Rows are points. The points of each table are mixes of a few directions, plus a little noise. How many directions does each table use, and how many do they share? Where both have some left over, give the other angles between the two spaces (their principal angles), to ten degrees, smallest first.
In the rows, 128 means zero.

First (4 x 3)
[[ 93 199  92]
 [150  84 120]
 [142  98 134]
 [126 131 166]]
Second (4 x 3)
[[159 135  68]
 [105 114 166]
 [150 167 111]
 [ 98  96 167]]
Directions: first 2, second 2, shared 1; angles 50

First (8 x 6)
[[158 181 141 114 155  94]
 [ 95  87 138 143 104 112]
 [121 154 196 125 164  97]
 [138 128  99 126 120 148]
 [160 162 109 114 148 161]
 [155 129  44 126  82  89]
 [106  80  96 141  91 144]
 [ 91 104 199 136 159 179]]
Second (9 x 6)
[[154 114  83 144 159  96]
 [142 124  91 117 146  96]
 [112 151 114  49 112 100]
 [123 118 177 189 118 179]
 [101 154 142  56  99 124]
 [140 108 148 203 139 160]
 [109 130 188 160 103 182]
 [125 140 101  74 128  95]
 [147 113 109 162 148 121]]
Directions: first 3, second 2, shared 0; angles 40, 80

First (7 x 8)
[[126 147 112 132 137 128 134 139]
 [124 156 106 133 138 128 135 141]
 [131 106 145 123 121 128 124 118]
 [129 122 133 126 125 128 126 125]
 [144   7 219 102  84 126  99  72]
 [120 179  90 139 147 130 140 152]
 [122 173  92 139 145 129 139 150]]
Second (10 x 8)
[[ 98 183 156 193 106 140 113 148]
 [ 99 180 155 192 105 140 114 147]
 [ 96 190 160 203 103 143 110 150]
 [129 124 125 123 130 127 130 127]
 [136 113 120 109 135 124 132 123]
 [130 125 127 122 130 126 130 127]
 [160  69  97  57 152 114 146 107]
 [154  78 102  68 148 116 142 111]
 [121 139 133 142 123 131 125 132]
 [153  82 104  73 147 118 141 111]]
Directions: first 1, second 1, shared 0; angles 70

First (7 x 9)
[[166 102  80 126 122 167 126 104 165]
 [ 44 185 234 132 141  41 131 182  46]
 [ 94 151 170 129 133  93 129 149  95]
 [137 122 117 128 127 137 128 122 136]
 [142 118 110 127 126 143 127 119 142]
 [139 120 114 128 126 140 128 121 139]
 [174  97  70 126 121 175 126  99 172]]
Second (8 x 9)
[[101 147 160 129 133 101 129 144 103]
 [191  84  47 125 117 193 125  88 191]
 [101 145 160 130 132 101 128 145 103]
 [ 85 157 182 130 134  84 131 156  88]
 [136 122 116 128 126 138 128 121 137]
 [ 72 165 198 130 138  71 130 164  74]
 [150 112 100 127 124 151 128 113 151]
 [182  92  61 126 119 184 126  94 180]]
Directions: first 1, second 1, shared 1

First (10 x 11)
[[132 218  84  79 122 102 135  79  96 127 123]
 [166 141 152 234 176 110 170 132 183 139  57]
 [103 164  89  98 167  84 111 126 116 121 168]
 [154 107  80 109 124 142 117  90 158 123 156]
 [ 85 105 195 100  71 161 115 171  72 132 124]
 [106 148 166 138 109 140 126 134 112 139 101]
 [121  97 146 133  94 173 107 112 146 138 125]
 [142  90 133 158 196  69 162 208 122 105 145]
 [161  89 104  99  84 171 124  94 142 124 141]
 [110 121 130 131 137 126 112 134 134 130 141]]
Second (8 x 11)
[[157 162 141 171 146 108 168 130 135 131  76]
 [101  82 126  92  95 161  68 123  96 106 180]
 [157 175 120 134 176  66 218 168 153 154  90]
 [110 117 126 126 149 113 119 148 130 126 150]
 [ 81 108 135 165 207  76 102 185 139 121 167]
 [108 121 124 136 117 158  88  93 158 140 138]
 [168 139 136 120  68 168 138  87 101 117  89]
 [143 120 117  79  65 173 122  91 114 129 132]]
Directions: first 5, second 4, shared 3; angles 60

First (8 x 14)
[[127 136 124 119 101 126 148 156 116 137  96 116 125 122]
 [146  93  96 172 198 122 115  94 208  76 241 147 158 202]
 [122 143 136 109  92 127 143 153  97 149  76 116 117 102]
 [121 142 137 109  94 128 142 151  97 149  77 117 117 100]
 [120 136 149 118 127 134 108 111 103 141 111 132 116  96]
 [135 110 116 149 167 126 115 103 166 103 187 139 142 162]
 [120 141 147 111 110 133 121 128  93 149  90 126 114  93]
 [133 122 119 136 136 126 132 128 144 118 145 129 135 145]]
Second (10 x 14)
[[147 108 117 106  87 120 152 149 183 141  62  91 163 119]
 [145 113 126  91  66 121 155 157 172 157  24  82 160  96]
 [122 138 142 109 102 131 129 136 104 149  81 119 120  95]
 [116 144 142 124 127 133 118 124  87 137 124 137 108 109]
 [126 129 127 135 139 129 124 123 125 122 147 135 125 136]
 [127 121 109 174 198 127 113 103 140  83 249 164 122 191]
 [111 145 136 150 167 135 106 108  80 114 192 162  97 140]
 [126 132 132 123 122 129 127 129 119 134 116 126 124 119]
 [137 117 120 123 117 124 138 135 157 129 111 115 144 132]
 [122 133 127 145 156 130 117 116 113 114 174 147 116 144]]
Directions: first 2, second 2, shared 1; angles 50
